Each row of a before or after table is a point. The points were changed in one or more steps. Then noise was added and the rows were shuffled. The steps act on columns, c1 being the first. What was done? A step turns or swaps two columns, mirrors them in a line or flattens them onto one, adds a multiple of one to another, or multiplies or shifts one. Angles are multiples of 10 degrees, from the lower column toward the higher: turns from -170 to 170, lines from 10 to 170 but not 90. Use the fewest steps. Two steps may share a column if one is a turn and the other turns, adds or multiplies; they go together, in the order done. Otherwise the lowest column goes first.
In the rows, zero is written as 128.

Before (8 x 2):
[[103 168]
 [120 129]
 [100 157]
 [143 112]
 [132 106]
 [111 155]
 [141 120]
 [137 140]]
After (8 x 2):
[[149  81]
 [ 89 216]
 [118 131]
 [144 104]
 [134  63]
 [140 165]
 [106 209]
 [ 95 249]]
Steps: multiply c1 by 1.3; multiply c2 by 3

Before (12 x 8):
[[ 87 119 145 119  66 202 133 156]
 [135 155 205  97 120 143  61 184]
 [162 160  93 149 108 132 169 138]
 [126 103 147  92 130 147 129 138]
 [162  99 131 104  65 177 106  78]
 [ 71 164 192  68 139  99  83 122]
 [101 154 159  70 187 144 124 127]
 [178 124 125 145 173 164  95 138]
 [ 97 154 145  65 134 162  81 155]
 [122  75 137 113 117 161 139 196]
 [115 178 100 106 134 147 112 193]
 [ 85 164  94 143 174 126 113 218]]
After (12 x 8):
[[126 125 180 166 167 164 127 134]
 [ 90 155 163 101 155 130  95 141]
 [144 152  95 142 171 161 206 157]
 [ 93 158  85 148 230 128 120 218]
 [209 153 137 168 160 141 186 186]
 [ 99 181 116 134 211 149 155 192]
 [130 102 163 136  20 176 162  81]
 [145 121  87 119  50 202 133 154]
 [159 156 105 101 227 145 178 132]
 [135  79 122 111  41 166 135 195]
 [194 165  72 134 192  98 201 122]
 [148 102 124 111  92 146 159 137]]
Steps: swap c1 and c3; add 1.5 times c2 to c5; mirror c4 and c7 in the line at 150 degrees

Before (11 x 12):
[[117 138 198 136 104 151 123 140 164 158 152 158]
 [117  94 139 120 138 197 139 171 180 118 144 151]
 [ 94  96 148  46 128 190 205 199 133  73  76  75]
 [120 121 115 156  98 140  74 139 138 140 132 135]
 [118 172 122 106 123 135 130 105 148 100 179 131]
 [198 192 124  79 149 133  91 130  88  84 156 160]
 [179 177 124 120 152 150 165 163 125  56 102 108]
 [118 143 160 130 133 170  76 102 173 121 114 156]
 [188 135 123  55 130 202 187 172 152 100  87  64]
 [125 185 123 117  64 149 111 113 133  88 157 200]
 [131 118 149 120  92 107  92 128 189 106 146 168]]
After (11 x 12):
[[159 178 126 120 108 160 164 164 152  59  70 106]
 [126  92 140 120 167 239 139 170 161 118 156 152]
 [208 190 125  78 132 138  89 131  41  86 148 158]
 [133 136 198 132 152 166 125 140 160 157 168 160]
 [149 173 123 104 142 136 130 108 141  99 209 132]
 [126 122 117 156 165 147  74 141  89 139 135 135]
 [139 120 151 117 188  93  92 129 144 109 151 167]
 [ 66  97 146  50  74 227 206 199 230  72  60  76]
 [112 143 162 131 208 194  73 101  79 123 107 156]
 [143 187 126 118 112 159 109 115 165  87 172 202]
 [162 137 123  56 106 247 190 175 214 100  44  66]]
Steps: multiply c11 by 1.6; turn c1 and c11 by -20 degrees; add -1.5 times c7 to c5; turn c5 and c9 by -60 degrees; multiply c6 by 1.6

Before (11 x 24):
[[218  70 138  90 138 153 115  79 160 192 135 136 164 121 144 110 162 182
  178 121 163  50 151 126]
 [151 163 180 145 117  84 172  79  89  40 171  94 100 164 120 107 148  82
  112 122 127 107 149 111]
 [139  84  65  92 101 177  55 122 167 129 107  39 122 125 177 191 152 121
  198 137  91 119 137 139]
 [ 93 168 125  98 126  99  88  82 160 176 163 123 105 168  58 152 171 102
  212 132 149 117  87 135]
 [152 126  60 163 106 171 158 207 165 174  98 109 178 180 133 114 124  61
  130  63 113 135 154 118]
 [153  80 108 105  77  79  66 132 169 163 132  69 117 103 218  84 125  86
  174  98 151 131 138  90]
 [154  45 104 118 117 162 153 153 199 133 117  74 193 152 122 135 114 140
   78 150 126 160  60  96]
 [143  43 161 113  97 161 120 191 130 214 151  87 126  96  85 131 125 187
  119 145 210 147 116 127]
 [163 115 133 131 150  65 179 177 132 113 113 100 194 135 108 107  64  94
  140 112 173  51 114  93]
 [215 112 169 160 171 112  54 120 130 109 116  69  93 134 198 175 164  32
  106 107 220  88 196 171]
 [191 187  84  95 116  97 126 154  81 113 126  60 119 138 110 166 198 132
   79 172  86 106 100 108]]
After (11 x 24):
[[150 162 180 146 121  64  87  78  89  40 171  94 101 162 110 105 145  82
  112 124 127 108 149 134]
 [144  44 160 113 141 141 115 189 131 215 152  87 126  97 121 132 126 186
  118 146 210 148 116 170]
 [153 125  59 162 129 150  90 206 166 175  98 109 178 181 118 131 143  63
  131  65 112 137 154 122]
 [190 187  84  94 131  78 122 155  80 113 125  61 119 138 106  65  77 133
   80 172  85 108 100 141]
 [163 113 133 131 107  46 103 177 133 112 114  99 195 136  90 188 161  95
  141 111 172  51 113 142]
 [153  81 108 107 161  58 142 131 168 163 132  70 117 103 107 123 172  87
  173  98 151 132 138  33]
 [ 94 166 126  98 140  81 159  81 160 176 163 123 105 168 122  89  98 101
  211 131 149 118  86 199]
 [139  82  63  93 155 158 165 121 166 130 106  39 122 126 148 115  62 120
  198 137  91 120 137  82]
 [217 111 168 161 135  92 211 120 131 110 116  70  94 133 183 101  74  32
  106 108 221  87 195  66]
 [219  70 137  89 129 135 146  79 161 192 135 138 165 122 128  91 141 181
  177 121 162  51 152 111]
 [153  46 104 118 126 141 103 152 197 132 117  74 191 151  94 142 123 140
   77 151 126 162  60 127]]
Steps: turn c5 and c7 by 140 degrees; multiply c5 by 0.4; shift c6 by -20; turn c15 and c24 by -80 degrees; mirror c16 and c17 in the line at 140 degrees

Before (9 x 64):
[[143  70  61 130 143 146 132  98 155 176 154  96 161 146 145  69  68 196
  143 102 135 205 212  99 127  94 120 103  91 157  74  80 161 131 130 141
  118 171  92 145  91 132 147 131 115 190 136 193 125  71 120 115  68  90
  144 172 206  83 117  70 110 144 174 180]
 [125  66  74 152  81 143 120 132 146 167 192  59  69 174 171  92 192 112
   62 139 182 201 115  78 156 133  91 180 132  80  77 174 101 198 142 154
  140  82  87  67 181 185  99 175 163 146 100 164 105 163 155 105 139 102
  152  98 181 148 163 171  70  98  84 109]
 [159  54 145  85 102 138 109  92 127  74  90 164  84 174 140 105 189 148
  121 177  67 211  89  77 108  81 128  91 150 100 148  97 145  92  72 146
  195 178 141 114  85 125 179  76 206 161 112 188 141 104  98  80 170  84
  109 151 224 123  96 168 110 203 158 179]
 [179 122 142 124  85 125  86 124  88 173 114 142 151 167 150 111 118 158
   31  84 183 172 206  93 154 105 190 153  83 155 161 127 185 204 160  98
  151 109 111  57  85  80 161  71 121 179  76 145 208 134 136 114  67 140
  114 196 201  83 158  92 170 188  87 167]
 [ 81 158 102 140 170 162 204 113 189 102 202 130 124 147 185 121 122 107
  107 181 181 136  91 177  49 196 164 153 164 115 162 148  93  93 148 179
  117  74 145 145 180 199 123 140 179 108  44  96 139 124  55  86 168  85
  132 164 154 177  76 124  60 205 119 119]
 [176 127 134 141  68 144  88 133  72 161 117  70  96  78  97 114 100 133
   67 166 183  85  91  68  55 175 152  90  96 158 188 113 118 128 150 145
  192 159 122  89  93 120 128 175 135 138 141 174 114  80 138 132 189 191
  141  73 153 145 131 170  92 178 183 109]
 [139 158  78  74 119 123 163 109 144  73 122 142 160  67 170 102  92 193
  132 110 111 115 196 148 127 140 187  88 152 151 167 118 169 157  44  95
   82 115 138 160 149 164 170 114 229 108  62 189 147 114 115 127 184  74
   74 105 131 135 179 196 110  98 108  95]
 [151 104 147 174 107 144 142 150  92 129 125 106 141 164 107 129 148 116
   95 174  69 109 171 149  68  81  92 119 196 157 103 108 123 127  97 123
  121  60 145 178 116  94  67  94 149 105 125 139 125  95  78 188  73 194
   80 189 141 146 171 150 182 179 173 194]
 [101 126 141 145 149 151 128 123 135 163 206  62  79  99 113  71 114 104
  117 105 118 179 125 172 120 106 134  94 203 147 168 137 156 197 126 138
  108 155 143 110 101  81 134 143 127 165 142  80 108 156 106 156 135 121
  115 165 182 101 116 105 171 122  90 177]]
After (9 x 64):
[[149 103 153 171 136 141 142 154  97 125 125  74 142 163 104 127 151 142
   94 175  73 108 171  99  68  80  96 116 196 157 109 102 117 122  97 120
  120  64 147 173 124  97  65  93 149 101 126 126 122  94 108 242  78 194
   79 185 147 145 166 154 188 183 168 198]
 [159  54 146  83 174 138 110  94 127  68  92  99  81 175 143 110 189 162
  121 181  69 211  94 158 107  77 130  86 152  98 143 101 143  93  67 144
  195 171 140 114 139 126 181  78 204 162 113  78 137 104 166  35 174  82
  110 152 235 122  95 171 105 204 162 178]
 [148  69  59 131 132 148 130  98 157 175 157 121 158 145 143  76  74 136
  141 104 137 206 219 163 129  97 118 105  92 157  73  76 165 133 132 137
  116 176  96 145 138 130 146 128 114 189 135  32 129  70  92 105  63  91
  148 169 218  79 120  73 108 136 176 180]
 [174 130 139 144 207 145  89 131  69 161 114 137  98  78  94 114  97 158
   71 165 185  82  92 152  55 174 152  94  94 155 188 110 123 130 144 146
  192 155 126  95 110 119 126 176 138 135 140  97 115  81  71 130 187 191
  147  75 166 139 131 172  92 173 180 111]
 [ 76 155 101 143  68 160 206 115 186 101 204  54 123 145 186 119 121 119
  104 185 182 129  93 112  53 197 164 150 167 114 163 147  95  94 150 179
  122  72 152 144 182 202 120 140 179 114  47 166 133 120 134  42 166  86
  134 169 127 172  72 129  57 209 116 116]
 [139 154  82  69 123 122 162 110 144  70 125 110 158  72 175  99  93 134
  138 111 112 113 195 107 126 141 185  85 150 155 164 119 167 159  40  87
   84 118 140 161 148 168 175 115 231 108  58  39 150 118 140 125 188  73
   72 104 120 139 176 198 111  98 107  86]
 [105 129 139 139  86 155 127 129 136 161 210 106  78 103 110  68 111 106
  117 104 120 184 125 102 127 109 143  89 208 146 165 139 150 200 127 138
  111 153 141 112 127  87 134 144 130 167 139 176 104 156  66 182 131 118
  116 166 191 107 115 106 171 119  94 173]
 [180 118 143 123 182 123  85 124  94 169 110 137 158 162 149 112 111 123
   27  81 182 174 206 137 150 103 189 148  82 155 163 127 182 202 162  96
  150 107 110  51 126  80 160  73 121 179  75  96 206 138 144 102  70 144
  109 195 213  89 152  93 172 186  83 168]
 [124  62  72 147 190 145 117 131 145 171 191 153  71 169 172  89 196 164
   59 139 180 206 118 150 158 135  91 178 134  79  78 176  99 206 141 155
  139  81  90  66 198 183  99 172 166 144  98 115 101 166  58  78 141 101
  151  93 148 152 169 174  72  96  95 104]]
Steps: turn c5 and c24 by 150 degrees; swap c12 and c51; turn c18 and c48 by -130 degrees; turn c41 and c57 by -30 degrees; multiply c52 by 2

Before (14 x 64):
[[140 136 122 119 107 117 113 145 102  92  99 141 134 126 119 128 156 111
  113 128 130 110 141 128 127 125 136 133 131 116 119 111 131 118 118 138
  117 137 145 144 116 126  98 113 114 109 121 128 123 117 121 157 115 124
  112 120 125 104 141  89 117 129 129 132]
 [123 126  81 126 114 128 140 122 114 164 112 146 147 151 159 123 136 148
  122 115 111 126 149 133 143 155 121 140 126 113 133 124 139 125 108  99
  147 121 110 106 156 123 112 139 165 120 128 136 142 130 165  92 150 153
  134 114 125 135 134 110 142 127 114 122]
 [107 132  91 129  95 143 116 123 123 176 123 132 130 139 156 129 123 130
  136 108 123 149 150 158 127 167 137 142 121 111 126 115 132 123 115 118
  145 125 101 115 160 115 122 125 137 122 137 145 126 133 125  93 157 143
  157 107 110 122 128 106 145 126 109 132]
 [156 126 118 128 121 121 114 135  99 117 120 150 115 122 129 110 149  98
  114 134 123 114 133 128 143 147 138 149 147 108 135 130 127 107 124 137
  114 106 137 150 114 117 103  99 127 119 130 125 115  95 115 135 114 136
  104 132 132  96 121  82 144 136 143 102]
 [138 101 136 125 141 122 122 119 129 124 146 116 125 104 124 148 154 117
  140 124 120 138 120 128 119 118 111 125 115 139 121 125 142 135 109 122
  142 112 137 109 128 114 145 151 106 126 119 129 124 136 153 147  86 131
  107 130 148  94 123 135 131 120 160 128]
 [111 144 112 122 117 132 140 107 120 180 104 121 145 143 158 126 124 125
  148 107 112 124 131 165 130 147 115 124 114 127 133 129 125 112 115 120
  159 114 118 109 144 119 122 128 168 133 128 157 123 112 136 115 159 143
  124 107 118 129 140 111 141 124 110 134]
 [121 115 125 138 146 120 134 144 113 130 126 127 133  99 123 144 154 131
  131 126 132 139 131 142 108 110 121 137 141 129 110 136 147 144 138 108
  139 129 155 108 122 124 134 154 122 119 123 145 126 126 121 145 107 144
  107 135 159  95 115 133 161 132 148 141]
 [111 135 106 126 110 134 121 105 123 179 131 155 133 129 142 123 116 138
  131 122 108 117 145 150 133 172  91 141 126  96 128 135 137 126 103 123
  152 135 106 104 147 145  89 125 154 118 143 142 128 115 142 111 152 153
  137 120  99 106 140 119 137  99  99 119]
 [143 115 113 123 126 113 135 123 126 141 118 142 125 114 131 141 150 112
  142 123 119 150 120 132 118 114 124 128 128 138 140 129 145 156 111 117
  135 161 137 111 125 132 147 146 121 120 117 134 124 115 118 134 103 139
  101 136 133 116 108 138 132 134 148 122]
 [132 106 124 158 132 107 134 135 119 141 121 127 135 122 118 141 168 131
  137 135 122 138 121 136 130 122 117 127 130 131 144 122 142 153 132 129
  159 128 154 115 113 119 149 139  92 138 109 136 142 112 140 127 100 146
  124 117 142 109 109 142 140 133 139 147]
 [150 125 105 147 119 137 108 117 104  96 111 142 122 122 118 132 137 118
  119 139 139 110 114 130 136 125 148 151 144 122 132 143 140 116 113 141
  106 127 132 150  98 129  98 115 123 146 141 132 109 120 125 151 113 135
  127 128 143 127 137  95 138 130 136 120]
 [124  85 120 155 130 118 133 159 137 129 140 130 126 132 139 133 163 122
  144 137 125 121 120 143 132 109 115 117 137 144 120 124 146 151 105 123
  128 128 139 112 118 138 142 160 111 127 125 148 140 124 118 120 120 143
   97 127 137  97 114 137 129 122 155 130]
 [137 125 118 125 108 131 112 130 115 114 116 143 124 140 100 114 142 124
  113 131 135  99 115 139 132 138 128 125 137 101 122 134 125 120 135 125
  101 145 138 156 112 101 101 109 135 124 128 110 110 123 122 124 121 133
  113 105 141 115 112  94 129 140 142 115]
 [130 141 107 126  82 123 153 128 116 174 118 132 128 139 131 112 110 130
  112 120 111 131 138 159 139 142 115 151 120 121 129 127 139 116 115 100
  152 120 103 123 168 117 122 128 149 139 139 142 144 132 140  90 169 138
  128 119  98 133 134 125 150 120 101 145]]
After (14 x 64):
[[141 137 122 134 143 116 113 146 101  92  99 140 133 127 119 130 156 113
  112 128 131 110 141 126 127 121 136 132 130 116 118 111 131 117 118 139
  110 137 146 143 116 126  99 115  86 108 120 128 123 117 121 158 115 124
  114 118 125 105 143  88 116 131 128 132]
 [130 141 108 116 179 122 153 128 117 174 117 131 129 140 131 112 110 131
  113 120 101 132 137 158 140 121 114 150 119 120 128 129 138 116 116 100
  136 119 104 124 168 117 120 128 190 140 140 143 146 133 140  89 169 139
  127 119  99 133 134 126 151 117 101 144]
 [150 124 104 124 128 137 106 118 104  96 109 141 122 123 118 132 137 119
  121 139 146 108 115 132 137 146 148 152 144 123 132 143 139 116 113 142
  105 127 131 150  98 130  98 116 112 147 143 132 111 121 125 150 111 134
  126 129 143 127 136  96 137 128 136 122]
 [122 125  80 104 149 127 140 122 112 162 114 145 146 150 160 123 135 149
  122 114 103 126 150 132 143 116 122 139 126 113 136 125 139 124 107  98
  141 120 110 104 156 125 114 140 239 121 129 135 141 131 165  92 149 154
  133 115 127 134 135 112 143 126 115 123]
 [126  86 121 137 125 119 132 158 136 130 139 128 127 132 139 133 163 122
  142 137 122 121 121 143 132 159 115 116 137 144 121 123 147 150 105 122
  128 129 137 112 120 139 143 160  76 127 124 148 140 124 116 121 119 142
   95 127 138  96 115 137 130 122 155 130]
 [142 116 115 142 132 111 135 124 126 138 118 142 124 114 130 141 149 115
  142 120 114 149 120 132 118 128 124 128 128 138 140 129 144 155 112 117
  134 161 138 111 127 132 148 149 107 120 116 134 123 113 119 133 104 137
  102 135 132 116 109 140 130 145 148 122]
 [112 144 111 112 147 132 139 106 119 181 104 121 145 143 159 125 123 126
  147 108 102 125 129 166 129 116 115 124 115 127 134 129 125 111 114 119
  154 114 118 109 145 119 122 130 250 134 129 156 123 113 135 114 157 142
  124 109 118 127 139 111 139 118 112 134]
 [154 127 119 111 129 122 114 136 100 117 121 150 117 122 129 109 149  97
  114 134 120 114 134 128 143 121 137 150 146 107 137 130 126 108 122 140
  114 106 136 150 113 116 103 100 126 117 131 125 115  95 115 136 114 135
  106 132 132  96 121  81 144 130 143 102]
 [120 114 126 143 115 121 133 143 115 130 126 126 133 100 122 144 154 131
  132 125 133 139 132 141 108 143 120 136 142 128 110 136 147 145 138 109
  144 129 157 107 124 125 134 155 110 118 124 145 126 127 121 145 108 143
  107 137 159  95 115 132 160 132 147 141]
 [133 107 123 123 134 106 133 135 118 142 119 129 136 124 118 141 166 131
  137 135 120 138 120 135 131 159 117 126 129 131 144 123 142 152 132 128
  159 130 154 115 112 121 150 139  19 136 110 137 144 112 141 128  98 146
  124 117 143 109 108 140 141 133 139 147]
 [113 135 107  87 153 134 120 104 122 179 131 155 131 130 141 124 117 138
  130 121  96 117 144 150 133 110  91 141 127  97 130 136 137 125 102 123
  145 135 105 104 147 145  90 126 206 116 143 142 128 115 141 109 153 154
  139 121  98 105 139 117 139 101  99 117]
 [137 100 136 138 121 122 123 119 130 124 147 117 125 104 123 146 153 117
  140 124 116 139 120 128 119 127 111 124 114 137 121 123 142 135 107 122
  146 113 136 109 127 116 144 151  60 127 119 130 126 133 152 147  86 132
  107 129 148  95 122 135 130 116 160 128]
 [108 134  89  91 166 144 114 121 123 178 123 132 128 139 156 128 125 131
  136 110 121 150 151 159 126 115 135 141 123 111 124 115 133 123 114 117
  133 125 101 115 160 116 123 125 155 123 138 144 125 132 125  93 159 144
  158 108 107 123 128 104 147 125 109 132]
 [138 126 119 120 136 133 113 132 115 114 117 143 126 140 100 116 142 125
  113 130 139  99 114 139 132 121 129 125 137 101 122 134 124 119 134 125
   96 143 141 154 112 101 102 110 150 123 127 112 110 122 121 124 121 132
  112 104 142 114 113  94 129 145 142 115]]
Steps: turn c4 and c26 by 110 degrees; mirror c5 and c37 in the line at 80 degrees; multiply c21 by 1.6; add 0.3 times c38 to c62; multiply c45 by 3
